Every row gives one point. The points of each table are mixes of a few directions, plus a little noise. Count the directions of each table, and those that both share. Where both have some left over, give the other angles between the two spaces (their principal angles), to ten degrees, smallest first.

First (4 x 2):
| -.51 |  .44 |
|  .17 | -.14 |
|  .16 | -.14 |
|  .17 | -.16 |
Second:
|  .04 | -.03 |
| -.19 |  .18 |
|  .47 | -.42 |
| -.09 |  .07 |
| -.39 |  .33 |
|  .38 | -.32 |
| -.20 |  .17 |
Directions: first 1, second 1, shared 1

First:
|  .06 |  .16 | -.45 |  .19 | -.35 |  .36 |
|  .03 | -.02 | -.20 |  .12 |  .01 |  .20 |
|  .03 |  .21 | -.16 |  .01 | -.37 |  .06 |
| -.03 | -.17 |  .23 | -.07 |  .29 | -.14 |
|  .07 |  .11 | -.52 |  .25 | -.26 |  .46 |
| -.08 |  .00 |  .69 | -.37 |  .12 | -.66 |
|  .02 | -.12 | -.14 |  .11 |  .16 |  .18 |
| -.06 | -.19 |  .56 | -.25 |  .39 | -.45 |
Second, 6 rows:
| -.32 |  .42 |  .14 |  .47 |  .19 | -.21 |
|  .38 | -.21 | -.20 |  .08 | -.17 |  .03 |
|  .08 | -.25 | -.15 | -.57 | -.07 | -.59 |
| -.42 |  .17 |  .18 |  .58 | -.08 |  .26 |
|  .00 | -.11 |  .08 | -.40 |  .03 |  .36 |
|  .26 | -.02 | -.05 | -.14 |  .08 |  .14 |
Directions: first 2, second 4, shared 0; angles 40, 70

First, 8 rows:
|  .22 |  .00 |  .36 |  .46 | -.35 |  .30 |  .22 |  .07 | -.18 |
| -.15 | -.07 |  .42 | -.30 | -.22 | -.26 | -.27 |  .18 |  .30 |
|  .15 | -.15 | -.14 | -.16 | -.32 |  .19 | -.36 |  .19 | -.01 |
|  .06 |  .15 | -.90 | -.38 | -.15 |  .04 |  .47 | -.09 |  .22 |
| -.40 |  .02 |  .17 |  .09 |  .28 | -.20 |  .09 | -.41 |  .09 |
|  .19 | -.15 | -.13 | -.07 | -.44 |  .27 | -.27 |  .19 | -.02 |
|  .05 |  .18 |  .26 |  .49 |  .62 | -.06 |  .34 | -.09 | -.34 |
| -.16 |  .03 | -.03 | -.14 |  .57 | -.28 | -.21 | -.05 | -.06 |
Second (7 x 9):
| -.03 | -.13 |  .45 |  .26 | -.19 |  .13 | -.22 | -.03 | -.09 |
|  .13 | -.14 |  .01 |  .20 |  .12 |  .24 | -.42 |  .05 | -.34 |
| -.19 |  .17 | -.04 | -.18 |  .47 | -.39 |  .22 | -.08 |  .14 |
| -.22 | -.03 | -.17 | -.30 |  .03 | -.18 | -.12 | -.10 |  .21 |
|  .02 |  .17 | -.05 | -.57 |  .30 | -.52 |  .02 |  .38 |  .29 |
|  .34 | -.03 | -.04 |  .72 | -.70 |  .75 |  .50 | -.17 | -.30 |
| -.07 |  .00 | -.14 | -.14 | -.02 | -.04 |  .00 | -.07 |  .11 |
Directions: first 5, second 5, shared 5

First:
|  .37 | -.52 |  .39 | -.60 | -.27 | -.15 |  .07 |  .50 | -.12 |  .10 |  .08 | -.24 |  .31 |  .29 |
| -.05 |  .30 | -.29 |  .30 |  .00 |  .05 | -.04 | -.11 |  .29 | -.01 | -.23 | -.03 | -.01 | -.19 |
| -.19 |  .13 | -.25 |  .36 | -.16 |  .01 | -.07 | -.04 |  .25 | -.15 | -.17 |  .03 |  .03 | -.20 |
|  .04 | -.35 |  .79 | -.47 | -.19 | -.16 |  .26 |  .18 | -.10 |  .37 |  .10 | -.01 |  .42 |  .58 |
|  .29 | -.22 |  .77 | -.71 |  .14 | -.13 |  .32 |  .08 | -.27 |  .52 |  .24 | -.06 |  .17 |  .61 |
|  .23 |  .15 | -.45 |  .08 | -.23 | -.19 | -.03 | -.05 |  .38 | -.12 | -.11 | -.22 | -.17 | -.35 |
| -.09 |  .16 | -.21 |  .20 |  .03 |  .01 | -.04 | -.19 |  .07 | -.08 |  .01 |  .03 | -.18 | -.17 |
| -.34 |  .14 | -.16 |  .41 |  .43 |  .43 | -.25 | -.03 | -.30 | -.21 | -.15 |  .29 | -.02 | -.11 |
| -.03 |  .18 | -.28 |  .15 |  .38 |  .24 | -.19 | -.09 | -.22 | -.14 |  .00 |  .08 | -.23 | -.18 |
| -.40 | -.10 | -.08 |  .30 |  .09 |  .06 | -.07 | -.27 | -.27 | -.28 |  .32 |  .29 | -.29 | -.16 |
|  .23 |  .10 | -.21 | -.02 | -.24 | -.20 |  .04 |  .02 |  .33 |  .01 | -.09 | -.20 | -.03 | -.15 |
Second:
| -.44 | -.08 |  .28 |  .19 |  .24 |  .25 | -.08 | -.22 | -.52 | -.04 |  .28 |  .36 | -.08 |  .16 |
|  .22 |  .19 | -.33 |  .32 | -.22 |  .01 |  .03 | -.12 |  .15 |  .22 | -.32 | -.26 | -.04 | -.08 |
|  .43 |  .36 | -.15 | -.36 | -.07 | -.07 | -.14 |  .15 |  .35 |  .16 | -.14 | -.28 |  .07 | -.11 |
| -.19 | -.94 |  .29 | -.40 | -.03 | -.50 |  .43 |  .50 |  .29 | -.68 |  .23 |  .18 |  .13 | -.03 |
|  .39 |  .41 | -.31 |  .00 | -.15 |  .01 | -.11 | -.03 |  .27 |  .28 | -.28 | -.32 |  .01 | -.10 |
| -.17 | -.23 | -.14 |  .51 | -.13 |  .01 |  .18 | -.17 | -.12 | -.02 | -.13 |  .02 | -.08 |  .03 |
| -.51 |  .04 |  .27 |  .33 |  .27 |  .37 | -.15 | -.35 | -.66 |  .05 |  .28 |  .39 | -.13 |  .19 |
|  .06 |  .16 |  .16 | -.37 |  .14 |  .03 | -.15 |  .09 |  .00 |  .00 |  .16 |  .05 |  .04 |  .01 |
|  .22 |  .09 | -.07 | -.21 | -.06 | -.10 | -.01 |  .14 |  .24 |  .02 | -.08 | -.15 |  .05 | -.07 |
Directions: first 5, second 3, shared 1; angles 40, 50

First, 8 rows:
| -.10 |  .07 |  .06 | -.12 | -.79 | -.17 |  .16 | -.41 |  .27 | -.32 |  .05 | -.26 | -.40 |  .16 |  .34 | -.12 |  .08 | -.11 |  .04 |  .83 |
|  .42 | -.12 |  .40 | -.18 |  .42 | -.38 | -.09 | -.17 | -.24 |  .52 |  .50 |  .31 |  .22 | -.03 | -.44 | -.27 | -.20 | -.27 | -.06 | -.30 |
|  .25 | -.05 | -.19 |  .01 |  .13 | -.32 | -.03 |  .30 | -.22 |  .06 |  .37 |  .17 |  .36 |  .69 | -.31 | -.23 |  .09 |  .13 | -.05 | -.19 |
| -.40 | -.06 | -.02 |  .09 | -.21 |  .14 |  .10 | -.01 |  .21 | -.10 | -.37 | -.06 | -.27 | -.40 |  .31 |  .18 |  .05 | -.05 | -.13 | -.06 |
|  .49 |  .25 |  .05 | -.05 |  .54 |  .30 | -.36 |  .16 | -.14 | -.04 |  .21 | -.36 |  .43 |  .09 | -.28 |  .23 | -.12 |  .21 |  .12 | -.12 |
| -.33 | -.19 |  .42 |  .46 |  .20 |  .32 | -.18 |  .16 |  .34 |  .09 | -.32 | -.09 | -.05 | -.45 | -.08 |  .35 | -.04 | -.08 | -.14 | -.11 |
| -.33 | -.19 | -.19 | -.03 | -.05 | -.03 |  .43 | -.19 | -.28 |  .23 | -.33 |  .79 | -.31 | -.16 |  .08 | -.33 |  .00 | -.10 |  .35 | -.01 |
|  .01 |  .28 | -.49 | -.20 | -.24 |  .14 | -.03 |  .16 |  .05 | -.45 | -.11 | -.50 |  .02 |  .10 |  .37 |  .20 |  .14 |  .26 | -.12 | -.05 |
Second (8 x 20):
|  .34 |  .26 | -.06 | -.15 |  .29 | -.03 | -.06 |  .27 | -.18 | -.33 |  .09 | -.38 |  .23 |  .15 | -.06 |  .18 | -.23 |  .18 |  .25 |  .22 |
|  .12 |  .09 | -.14 |  .04 | -.08 | -.09 |  .13 |  .40 | -.08 | -.20 |  .06 | -.06 |  .20 |  .23 | -.35 |  .00 |  .10 |  .43 | -.01 |  .33 |
|  .31 |  .25 | -.02 | -.07 |  .16 | -.15 | -.03 |  .27 | -.08 | -.18 |  .12 | -.27 |  .20 |  .13 | -.07 |  .12 | -.18 |  .23 |  .22 |  .24 |
| -.16 | -.14 |  .43 |  .17 | -.24 | -.24 | -.16 | -.67 |  .51 |  .84 |  .01 |  .42 | -.38 | -.48 |  .48 | -.10 | -.07 | -.48 | -.02 | -.43 |
| -.64 | -.49 | -.12 | -.06 | -.02 |  .55 |  .01 | -.55 | -.15 |  .01 | -.33 |  .28 | -.38 | -.18 |  .24 | -.16 |  .29 | -.69 | -.39 | -.58 |
| -.27 | -.15 |  .33 |  .11 | -.26 |  .38 | -.15 | -.59 |  .35 |  .40 | -.14 |  .07 | -.34 | -.65 |  .08 |  .05 |  .19 | -.23 | -.31 | -.13 |
|  .28 |  .21 | -.19 | -.05 |  .14 | -.30 |  .09 |  .53 | -.21 | -.28 |  .15 | -.14 |  .30 |  .45 | -.16 |  .01 | -.15 |  .35 |  .25 |  .24 |
| -.01 | -.02 | -.23 |  .01 | -.01 | -.10 |  .16 |  .34 | -.19 | -.23 |  .02 |  .06 |  .14 |  .36 | -.20 | -.08 |  .09 |  .23 |  .00 |  .12 |
Directions: first 6, second 4, shared 1; angles 30, 60, 60

First (10 x 32):
| -.14 | -.06 |  .11 | -.13 | -.07 |  .16 |  .05 |  .04 | -.16 | -.01 |  .17 | -.08 | -.10 | -.04 |  .16 |  .00 |  .11 |  .00 |  .22 |  .16 |  .02 |  .11 | -.19 |  .11 |  .03 |  .09 |  .11 |  .23 | -.18 | -.07 |  .17 | -.04 |
| -.32 |  .02 |  .00 | -.22 | -.04 |  .51 | -.30 |  .09 |  .04 | -.02 | -.06 |  .12 |  .58 |  .42 | -.07 | -.06 |  .40 | -.05 |  .41 |  .18 |  .07 | -.30 | -.26 |  .21 |  .27 |  .41 |  .32 | -.07 | -.19 | -.51 | -.07 |  .02 |
| -.17 |  .14 | -.22 |  .09 | -.01 |  .04 |  .07 | -.06 |  .13 |  .34 | -.31 |  .21 |  .10 |  .30 | -.23 |  .07 |  .06 |  .02 | -.11 |  .00 |  .02 | -.16 | -.13 |  .05 |  .24 |  .18 |  .12 |  .11 | -.15 |  .01 | -.07 |  .26 |
|  .09 | -.27 |  .27 | -.19 | -.22 | -.13 |  .07 | -.05 |  .33 |  .00 | -.07 | -.05 |  .22 | -.11 |  .27 |  .00 |  .23 |  .01 |  .34 |  .14 | -.12 | -.01 |  .00 |  .12 | -.22 |  .06 | -.20 | -.20 |  .00 | -.02 |  .09 | -.13 |
|  .21 | -.44 |  .27 | -.30 | -.26 | -.21 |  .07 | -.12 |  .75 |  .08 | -.39 |  .00 |  .70 | -.05 |  .19 | -.08 |  .18 |  .19 |  .25 |  .03 | -.22 | -.13 |  .27 |  .04 | -.22 |  .13 | -.29 | -.51 |  .27 | -.33 | -.12 | -.17 |
| -.03 |  .46 | -.30 |  .53 |  .25 | -.13 |  .03 |  .08 | -.65 | -.02 |  .33 |  .05 | -.94 | -.07 | -.20 |  .18 | -.20 | -.29 | -.41 | -.08 |  .19 |  .11 | -.20 | -.10 |  .01 | -.33 |  .05 |  .42 | -.22 |  .77 |  .11 |  .22 |
| -.03 |  .16 | -.15 |  .07 |  .20 |  .05 |  .16 |  .04 | -.60 | -.05 |  .34 | -.22 | -.64 | -.25 | -.05 | -.04 | -.53 |  .16 | -.40 | -.15 |  .10 |  .44 |  .03 | -.21 |  .16 | -.22 |  .17 |  .54 |  .00 |  .07 |  .13 |  .01 |
|  .06 |  .10 | -.10 |  .08 |  .12 |  .07 | -.24 |  .03 |  .05 | -.15 | -.05 |  .09 |  .24 |  .14 | -.19 | -.02 |  .01 | -.09 | -.10 | -.12 |  .02 | -.22 |  .15 | -.08 |  .03 | -.03 |  .02 | -.30 |  .16 | -.10 | -.24 | -.02 |
|  .17 |  .00 | -.03 |  .06 |  .10 | -.17 |  .09 | -.02 | -.12 | -.07 |  .08 | -.12 | -.24 | -.23 | -.02 | -.03 | -.34 |  .10 | -.29 | -.16 | -.02 |  .21 |  .21 | -.18 | -.07 | -.22 | -.10 |  .04 |  .19 |  .08 | -.02 | -.06 |
|  .16 | -.13 |  .15 |  .00 | -.07 | -.19 | -.01 | -.03 |  .21 | -.09 | -.03 | -.01 |  .09 | -.12 |  .12 |  .01 |  .08 | -.05 |  .08 |  .00 | -.08 | -.04 |  .13 |  .00 | -.24 | -.08 | -.22 | -.27 |  .12 |  .11 | -.02 | -.10 |
Second, 9 rows:
| -.01 | -.12 | -.07 | -.02 | -.04 |  .17 |  .01 |  .19 | -.38 |  .08 |  .23 |  .00 | -.22 | -.15 |  .06 | -.04 | -.34 |  .02 |  .13 | -.10 |  .11 | -.08 |  .17 |  .24 |  .20 | -.30 | -.34 |  .05 | -.31 |  .20 |  .10 |  .16 |
| -.04 | -.26 | -.13 | -.03 | -.09 |  .36 |  .01 |  .39 | -.83 |  .17 |  .50 | -.01 | -.48 | -.33 |  .13 | -.07 | -.73 |  .04 |  .28 | -.22 |  .24 | -.19 |  .33 |  .53 |  .44 | -.63 | -.71 |  .10 | -.67 |  .43 |  .21 |  .33 |
|  .02 |  .16 |  .08 |  .02 |  .06 | -.24 | -.01 | -.26 |  .53 | -.11 | -.32 |  .01 |  .30 |  .21 | -.08 |  .05 |  .48 | -.03 | -.19 |  .14 | -.16 |  .12 | -.21 | -.35 | -.28 |  .40 |  .47 | -.06 |  .43 | -.27 | -.13 | -.22 |
|  .00 |  .05 |  .03 |  .00 |  .01 | -.07 | -.01 | -.08 |  .16 | -.04 | -.09 |  .00 |  .10 |  .07 | -.02 |  .02 |  .14 | -.01 | -.06 |  .04 | -.04 |  .03 | -.06 | -.10 | -.08 |  .12 |  .14 | -.02 |  .12 | -.08 | -.04 | -.06 |
|  .00 | -.09 | -.05 | -.01 | -.03 |  .14 |  .00 |  .14 | -.30 |  .06 |  .19 |  .01 | -.16 | -.12 |  .05 | -.03 | -.27 |  .02 |  .10 | -.07 |  .09 | -.07 |  .14 |  .20 |  .16 | -.23 | -.26 |  .03 | -.23 |  .15 |  .08 |  .12 |
|  .00 |  .02 |  .01 |  .01 |  .01 | -.03 |  .00 | -.04 |  .08 | -.02 | -.05 |  .00 |  .04 |  .04 | -.01 |  .02 |  .08 | -.01 | -.03 |  .02 | -.02 |  .02 | -.03 | -.06 | -.05 |  .07 |  .07 | -.01 |  .07 | -.04 | -.02 | -.03 |
|  .01 |  .11 |  .05 |  .01 |  .03 | -.16 |  .00 | -.18 |  .34 | -.07 | -.21 |  .00 |  .21 |  .13 | -.05 |  .03 |  .32 | -.02 | -.13 |  .09 | -.09 |  .08 | -.16 | -.22 | -.19 |  .27 |  .31 | -.04 |  .29 | -.19 | -.09 | -.14 |
| -.01 | -.09 | -.04 | -.01 | -.04 |  .13 |  .00 |  .13 | -.29 |  .06 |  .17 |  .00 | -.16 | -.11 |  .04 | -.01 | -.25 |  .01 |  .10 | -.07 |  .09 | -.07 |  .12 |  .18 |  .15 | -.22 | -.25 |  .03 | -.23 |  .14 |  .07 |  .12 |
|  .02 |  .21 |  .11 |  .03 |  .07 | -.29 | -.01 | -.32 |  .66 | -.14 | -.40 | -.01 |  .38 |  .26 | -.10 |  .06 |  .59 | -.04 | -.24 |  .17 | -.20 |  .15 | -.28 | -.43 | -.36 |  .51 |  .58 | -.08 |  .54 | -.34 | -.18 | -.28 |
Directions: first 5, second 1, shared 0; angles 60
